Each wall is flat, endless, passes through zero and stands at right angles to its row. A trip goes straight from one point to another. Which walls does it cross, in order?
In the rows, 128 means zero.

Walls:
(1): [165 100]
(2): [194 142]
(3): [182 117]
(4): [101 172]
Trips:
[141  83] to [102  81] -> 2, 3
[108 106] to [113 155] -> 4
[144 132] to [102 134] -> 4, 1, 3, 2
[112 150] to [127 104] -> 4, 1, 3
[188 103] to [115  91] -> 2, 3
[131 159] to [132 128] -> 3, 1, 4
[179 189] to [134 171] -> 1, 3
[126 176] to [114 175] -> 2
[167 156] to [216 127] -> 4
[116 145] to [136 148] -> 2, 3

Walls:
(1): [ 95 133 110 183 146 124 116 110]
(2): [140 151 164 188  56 119  80 129]
(3): [157 139 165  87 145  88 124  98]
Trips:
[119 138  74 119 126 144 185 177] to [120 127 132 141 178 182  77 145] -> 1
[ 84 108  90 136 147 113 124 192] to [126 113  85 136  55 148 164 127] -> 2, 1
[117 108 110  56 140  81 162 121] to [123 150 166 131 145  88 133 145] -> 2
[185 135 127 204 190  76  93 105] to [119  85  78 110 130 108  87 104] -> 2, 3
[147 136 122 104 107 101 142 134] to [137 145 168 218 119 123 143 182] -> 2, 3, 1
[ 81 123 130 132 118 119 142 112] to [106 146 111  94  95 150 104 137] -> 2, 1
[120 108 150  96 160 120  83  55] to [132 206 144 129 113 123 190 107] -> 1, 2
[122  70 141 220 197 133 124 133] to [165 116 175 149 110 134 167 113] -> 2, 3, 1

Walls:
(1): [ 94 146 158  76 100 106 140  68 159 140 103  90 100 156]
(2): [146 149 149  72 103 140  96 163 162 130 144 137 105 149]
(3): [122  90 126 113 148 167 122  90 125 131 155 144  83 135]
(4): [110  91 156 159 144 127 144 103  75 128 161 159 148 124]
(5): [ 65   7 105  71 142  80 134 118 149 115 107 160 179 114]
(6): [110 141 167 147 111 178  94 174 106 124 149  98  89 139]
(7): [177 130 151 168 112 149 106 101 119 166  97 148 110 158]
(8): [120 178 120 123 161 111 140  65 136  85 121 122  96 155]
Trips:
[138 117 117 118 158 136 108 108 122 128 109  77  95 117] to [ 59 108 120  93 101 105 145 119 185 113 156 165 118 107] -> 7, 5, 6, 2
[133 123 134 135 102 165 137 155 138 127 142 133 111 115] to [168 221 147 146 132 116 146 147 106 107  86 128 164 121] -> 3, 8, 2, 6
[ 95 124 131 168  91 101  76  84 125 100 134 153 100 150] to [138 102 110 115 100 119 174  94 109 116 147  89 161 139] -> 6, 7, 3
[114 124 177  72 112 122 157 147 169 117 103 186 146  77] to [133 113 108 134 114 179 152  88  71 141 121 146 114 141] -> 4, 3, 7, 2, 1, 5, 8, 6

Walls:
(1): [134 104 198 116 116 164  98  77 148 136 107  66 150 113 113  96 128  80
 147 169  96 141 132 160 136 147 123  92 102 158 188 167]
(2): [ 64 173 138 148  98 139 100  76 142  97 103  63 149 163 125 111 120 148
 115 131 170 110 150 157  86 162 144  81 156 140 102 131]
(3): [138  93 131 128 112 111  84 103 130 120  73 100 166 137 142 128 155 150
 111 148 166 101  90 112 152 124 164 116 158 162  57 161]
(4): [ 96 101 118 146 148 113 182 172 118 146  93 215 118 125  93 142 114 126
 146 156 104  76 162 149 133 121  90 159  96 159 137 124]
(5): [165 159 170 120 140 180 172 190 132 114  66 148 117 155 123  85 154 125
 163 146  96 153 162 120 115 161 144 152 133 123 154 125]
(6): [114  87 161 103 107 151 162 163  67 135 114 151 100 167 148 122 113 156
 117  97 119 133 139 147  98 100 113 117  91 117 110 107]
Trips:
[117 121 175  58 148 127 193 124 106 161 100 131  52 168 131 118  98  46
 128  52 165 121 128 118 177 173 112 115 116 152 138 157] to [101 144 119 185 143 156 111 150 149  74 110 122 137 126 101 140  91 122
 144 170 115 142 144 201 102 132 149 134 166 195 185 167] -> 2, 6
[110 151 110  89 180 182 143 138 154 137 158 103  78  97 117 134 158 124
 144  76 104 172 145 108 185 132 152 104 119 117 132 111] to [128 134 154 153 130 120  94  83 127  72 107 141  78  86 141 160 133 104
  61 140 165  91 106 194 154 159 152 105  82  87 104 156] -> 1, 5, 2, 3
[152 170 106  68 118  82 106 159  91 197 112  72 137 121 126 121 122 147
 129 130  99 134 112 135 166 109 108 115  89 192 133 125] to [152 158 107  97 125 114  99 121  76 138 106  96 119 157 108 107 143 175
 119 138 113 167 128 145 145 132  79 189 153 141 139  92] -> 5, 1, 3
[105 188 166 174 142 141  92  90 136 107 182 116 147 132 145 102 156 195
 165 162 115 239 122 123 126 125 165 113  80 126 206 156] to [ 38 157 100  93 118 216 133  59 105 155 133 132 152 146 149 105  49 121
  62 202 140 154 123 178 138 112 107  99  88 108 100 122] -> 5, 6
[ 56 143 132 152  96 124  51 140  79 130 180 149  72 132  84  89 132 182
 170 147 157 149 116 132 147 101  95 158 138 151 116 122] to [119 140  93  72  94 141 120 100 140 130 111 139 159 134 114  82 139  82
  86  51 102 148 103  59 139 102 102 142 133  81  74 124] -> 4, 3, 2
[108 188  85 123 128  69 159  69 136 128 164 137  79 120 105 105 141  80
  80 157 113 117 144 124 158 137 137 154 138 129 100 113] to [167 157 167 120 107 139 119 146  87 138 202 121 146  81 126 104 131 117
 153 100 108 100 181  88 137 100 142 140 101 155 158 136] -> 2, 4, 1, 5, 6
[161 126 132 118 180  97 135  99 129 164  76 106 106 139 135 108  79  93
 178 126 119 146 150 104 168 110 116 136  93 122 184 100] to [111 120 173 143 126 135 107 154 143 103 172 175 118 162 131 115 163 155
 113 107  98 126 105  88 127 156 164 160 125  58 108 142] -> 6, 1, 4

Walls:
(1): [ 99  63  97 119 101 107 154 126 193 145 170 130 107 106 107  70  78  86
 140  77 134 122  95 182 119 143 171 141 114 134 134 106 135  97 115 143
 151 133 129 156 131 147 157 143 122 159 108 108]
(2): [104 145 127 144  94 197 133 110 192 120 138 107 120  92 129 123 135 123
 117 186 151  95 139 194 142 160 114 117 133 122 122 212 211 174 136  88
 128 145 120 127 102 126 133 159 122 100  77 164]
(3): [ 84 145 197 123 127 145 153 110 142 160 159 135 109  76 140 146 145 179
 144 172 133 125 115 173 140  95 163 102 101 109 108 135 158 170  76 173
 100  66 113 159 145  94 145 105 134  75 128 145]
(4): [121 112 101 165 114 198 181 148  95  96 191 167 136 123 191 130 181 108
 103 111 169 126 147 122 160 184 147 141 149 161 166 135  66 145 132 139
 179 124  97 160 141 144 113 105 113 134 129 183]
(5): [ 79 141 137 145 144  69 180 103 130 146 160 119 154  93 101 112 146 141
  62 126 163 178 112 158 159  95  60 120 137 106 172 127 136  79 115 147
 137  98 198 187 148  91 117 203 185 175 143 121]
(6): [159  78 172  75 179  80 114 146 134 135  96  65 152 101  84  65 131 179
 137  76 197 117  88  81 118 168 101  96 133  95 126 177 154  49 149 123
 119 148 154  89  97  84  58  97 151 149 149 153]
(7): [ 77  89 196 115 141 142  82 133 133 138 127 129 106 104 125 106 100 117
  95 144  97 114 177 107 131 149  89 186 105  76  93 167 108 137  88 129
 128 140  76  93  87 141 144 108 128 140 110 149]
Trips:
[ 87 141  97 109 117 140 202 178 100 163 132 130 163 138 152 142 146 105
 149 145 186 110 124 133  99 140 102 118 141 117 118 129 104 104 112 102
 154 144  63 178 149 132 115 126  87 146 108 155] to [ 86 125 114 125 137 144 150  77 143  72 208 117 109  83 103 138 159 131
 145  84 120 155 178  69 108  77 136  86 150 117 130 118 100 143 144  93
 121  84 114 152 107 185 156 127 164 108  81 213] -> 3, 7
[ 99 182 151 177 184 180 122  71 116 153 161 169 129 162 154 154 117  91
  96 150 146  90 168 152 140 103  94  81 142  69 145 111 118 125 145 137
 101 130 152 179  82 137 200 116 125 117 131 148] to [164 139 166 136 180 160 149  71 136 101 139  57 112 166 137 163 167  85
 133 169 106 138 107 177 124 163 112 133  88 153 172  93 130 136  95 143
 166 152 138 102 133 142 175 144 143 116 152 144] -> 7
[125 111 119 153 144 153 111  97  63 133  68 156 112  92 149 145 117 134
 160 139  99  78 187 142 130 135 167  80 114 167 106 108 137 126 114  86
  85  99 119 137 177 194 142 135 138  85 110 158] to [157 160 143 159 124  50 195 103 131 120 165 136 156  64 129 102 149 134
 165 151 147 120 148 144 122  97  82 101 180 132 150 147  99 133 117 124
 178 103 117 130 171 173 156 169 120 154 121 147] -> 5, 1
[118  97 114 120 119 124  63 159  25 138 179 122 100 149 186  61 125 145
 129 194  86 124 111 114 114  96 128 100  84 125 162 160 110 136 184 129
 112 159 115  63 179 137  88 166  96  86 118 128] to [152 136 142 113 140 131 113 113 133  81 118 111  98  88  99 169 148 122
 197 215 190 166 170 144  88  93 124 125 132  27 174 104  76  68 180 171
 151 123 107 153 121 193 134 161  92 133 150 131] -> 4, 5, 7, 3
